Every row gives one point. To make a cloud, some directions were put in groups of two or more. Within a group, all points are equally far from the middle, so they leave a hole (a ring in 2 directions, a hollow ball in 3). The other directions are filled evenly. Then the cloud was stretched, turned, moved and blurred a little. How many holes are there, and how many directions does each take, smallest first?

Cloud (15 x 2)
[[-0.32 -0.84]
 [ 0.18 -0.37]
 [-0.22  0.06]
 [ 0.13 -0.26]
 [ 0.11  0.47]
 [-0.59 -0.31]
 [ 0.20 -0.05]
 [-0.44  0.15]
 [ 0.20  0.44]
 [-0.23 -0.19]
 [-0.20  0.41]
 [-0.43 -0.34]
 [ 0.48 -0.20]
 [-0.76  0.09]
 [-0.43 -0.31]]
Holes: 0

Cloud (20 x 3)
[[ 0.00  0.20 -0.46]
 [-0.80  0.39  0.11]
 [-0.17 -0.01 -0.61]
 [-0.32 -0.24 -0.60]
 [-0.09  0.33 -0.09]
 [-0.15  0.03  0.11]
 [-0.61 -0.25 -0.09]
 [-0.48 -0.34  0.16]
 [-0.15 -0.15 -0.34]
 [-0.28 -0.72 -0.01]
 [-0.85 -0.28 -0.13]
 [-0.22  0.32 -0.27]
 [-0.01  0.24  0.17]
 [-0.31 -0.65 -0.31]
 [-0.39 -0.22 -0.45]
 [-0.34  0.39  0.18]
 [-0.76 -0.31 -0.06]
 [-0.04  0.53 -0.12]
 [-0.44  0.00  0.67]
 [ 0.42 -0.16 -0.14]]
Holes: 0

Cloud (20 x 3)
[[ 0.62 -0.19 -0.41]
 [ 0.53 -0.06  0.05]
 [ 1.00 -0.31  0.21]
 [ 0.08 -0.36 -0.34]
 [ 0.08  0.23  0.20]
 [-0.07 -0.37  0.02]
 [-0.37  0.23  0.18]
 [ 0.19  0.73 -0.16]
 [ 0.16  0.31 -0.35]
 [-0.36  0.03  0.36]
 [ 0.05  0.23  0.15]
 [-0.02 -0.75  0.58]
 [-0.09  0.03  0.39]
 [ 0.02 -0.32  0.23]
 [ 0.12 -0.02  0.83]
 [ 0.36  0.59 -0.04]
 [-0.22  0.40  0.17]
 [ 0.60  0.51  0.34]
 [ 0.32  0.37  0.41]
 [ 0.36 -0.35  0.23]]
Holes: 0

Cloud (31 x 4)
[[-0.64  0.53 -0.08  0.00]
 [ 0.24  0.65 -0.14  0.03]
 [-0.01 -0.16 -0.55 -0.31]
 [-0.72  0.38 -0.07 -0.13]
 [ 0.12 -0.10 -0.47 -0.31]
 [-0.29  0.42 -0.67 -0.42]
 [-0.72 -0.21 -0.05 -0.12]
 [-0.36  0.73 -0.27  0.16]
 [-0.31 -0.40  0.00 -0.33]
 [-0.67  0.01  0.00 -0.37]
 [-0.34 -0.03  0.20 -0.56]
 [-0.51  0.05  0.06 -0.56]
 [-0.23 -0.41 -0.38 -0.22]
 [-0.22  0.46 -0.51 -0.60]
 [ 0.12  0.46 -0.36 -0.60]
 [-0.21  0.42 -0.59 -0.55]
 [-0.06 -0.41 -0.06 -0.23]
 [-0.18 -0.10  0.34 -0.42]
 [ 0.13 -0.21  0.13  0.24]
 [-0.17 -0.09  0.35 -0.41]
 [-0.15  0.48 -0.34 -0.69]
 [-0.08  0.56  0.41 -0.02]
 [-0.49  0.68 -0.14  0.10]
 [-0.19 -0.09  0.36  0.45]
 [-0.27 -0.44 -0.12 -0.28]
 [-0.66  0.49 -0.08 -0.04]
 [-0.77 -0.04  0.00 -0.02]
 [-0.41 -0.32 -0.56  0.00]
 [-0.01 -0.25  0.33 -0.07]
 [ 0.01 -0.26 -0.44 -0.27]
 [-0.07  0.40  0.22 -0.61]]
Holes: 2 (2, 2)

Cloud (26 x 4)
[[-0.14  0.27 -0.11 -0.46]
 [-0.26  0.68 -0.67 -0.27]
 [ 0.22  0.25 -0.13 -0.23]
 [ 0.26  0.46  0.04  0.13]
 [-0.15 -0.61 -0.23 -0.33]
 [ 0.13 -0.04 -0.27  0.63]
 [ 0.35  0.19 -0.51 -0.11]
 [-0.24  0.23 -0.12  0.29]
 [-0.10  0.85 -0.52 -0.47]
 [-0.22  0.79 -0.78  0.25]
 [ 0.31 -0.33  0.28 -0.08]
 [-0.15 -0.05 -0.72 -0.43]
 [ 0.24  0.08  0.56  0.14]
 [ 0.22 -0.29 -0.33 -0.54]
 [-0.06 -0.10 -0.60  0.32]
 [-0.06  0.25 -0.71  0.42]
 [ 0.27 -0.01 -0.25 -0.32]
 [ 0.28 -0.05  0.23  0.54]
 [-0.24  0.27 -0.47 -0.18]
 [-0.22  0.45 -0.40 -0.38]
 [-0.28  0.34 -0.24 -0.08]
 [ 0.17 -0.11 -0.18  0.63]
 [-0.27  0.63 -0.57  0.10]
 [ 0.38 -0.35 -0.01  0.28]
 [ 0.32 -0.33  0.14  0.48]
 [ 0.19 -0.09 -0.53  0.56]]
Holes: 1 (2)
